Each row of a before or after table is a point. The points were changed in one or more steps. Then noise was added and the rows were shuffled. The steps act on columns, c1 being the first. Name the steps. A step turns or swaps two columns, mirrors them in a line or flattens them onto one, adds a multiple of one to another, or multiplies or shifts one. Angles are multiples of 10 degrees, from the lower column toward the higher: turns from -170 to 170, lines from 10 to 170 but not 90. Use the fewest steps. Two steps may share a column if one is a turn and the other turns, adds or multiplies; they go together, in the order done. Otherwise the lowest column goes first.

Before (10 x 3)
-73,26,-22
-40,11,-24
17,25,-47
28,76,-16
-10,53,-42
0,-78,-95
-10,7,6
-51,57,-33
10,7,-4
31,62,-34
After (10 x 3)
9,47,-8
18,51,21
-61,48,19
-18,52,13
2,7,-1
-83,30,6
-20,-3,7
17,39,36
-12,57,-96
-52,26,-8
Steps: shift c1 by -10; multiply c2 by 0.7; turn c2 and c3 by 60 degrees

Before (9 x 8)
14,27,-16,-37,-30,38,18,16
15,22,54,-20,-13,3,-2,-16
-64,6,-17,17,-50,51,-8,-26
-39,-25,9,21,-60,49,-25,40
13,-51,15,38,-32,16,-32,-15
23,-45,29,-32,-9,-12,18,-3
-6,-23,14,12,-47,-22,35,63
6,9,-8,-33,-52,-25,-58,-25
-32,-18,8,25,16,-2,-12,0
After (9 x 8)
14,11,16,-51,-18,-17,-7,8
-26,31,-30,52,26,44,11,64
-24,-11,-33,62,0,16,12,-18
-18,-31,-26,32,52,8,5,58
26,-18,-47,-85,-33,-18,-9,47
21,-8,-25,93,-20,54,-7,28
7,48,-58,-92,12,-5,-3,31
-55,47,-56,39,-35,20,20,44
15,-33,-13,-81,0,34,-6,10
Steps: flatten c1 and c7 onto the line at 160 degrees; turn c2 and c6 by -60 degrees; shift c3 by -40; multiply c4 by 2.5; turn c5 and c8 by -80 degrees

Before (14 x 11)
13,-4,13,6,-1,7,6,12,9,27,26
-5,-16,-15,-5,-9,2,-6,0,-27,-33,0
-15,-1,-9,-2,-27,-10,3,0,-61,-9,10
11,13,22,-5,-6,-2,17,9,23,20,-10
12,26,-10,4,6,-22,21,-6,13,6,14
-13,8,17,-9,-13,11,31,-5,8,24,3
-21,2,8,-5,22,-29,7,12,2,1,10
-3,8,6,2,18,-21,18,-26,17,-6,5
-23,-15,-17,36,-11,-1,10,6,-43,-17,-3
17,6,35,4,15,-10,18,-15,2,17,6
-18,6,6,15,-19,9,12,16,-43,-40,21
10,21,20,7,0,-2,4,18,-2,17,-10
-32,4,-5,22,-23,-9,-23,-10,-30,-25,13
-14,-23,2,14,-48,-27,13,2,-33,-32,9
After (14 x 11)
-14,-10,8,-7,2,2,-5,0,-29,36,-12
-68,0,13,35,-3,-2,-15,7,-40,22,-11
-41,-2,-7,14,2,-21,-50,0,-34,39,-7
31,3,-6,-5,-6,-9,-12,12,23,-23,22
40,20,-30,6,-2,19,-3,12,10,-18,-6
29,-6,-4,6,1,-7,-2,17,-2,-26,22
50,5,-28,4,-9,-5,8,-13,2,-16,24
36,-17,-3,5,-10,-16,-1,-6,12,-21,-17
-10,-10,-6,3,-11,-19,11,-28,18,0,2
-55,-31,-20,17,0,19,-21,16,-43,29,-10
-65,0,-14,-6,-4,-22,20,12,1,-4,0
-38,10,-14,-9,-10,14,-22,-5,8,-23,12
-45,-5,-2,-1,1,-5,-27,-2,-62,4,-14
-97,-18,-8,24,11,-2,-12,-10,-29,17,-14
Steps: multiply c1 by 3; turn c2 and c10 by -140 degrees; add 0.5 times c11 to c6; turn c3 and c11 by 130 degrees; turn c5 and c7 by 110 degrees; multiply c5 by 0.4
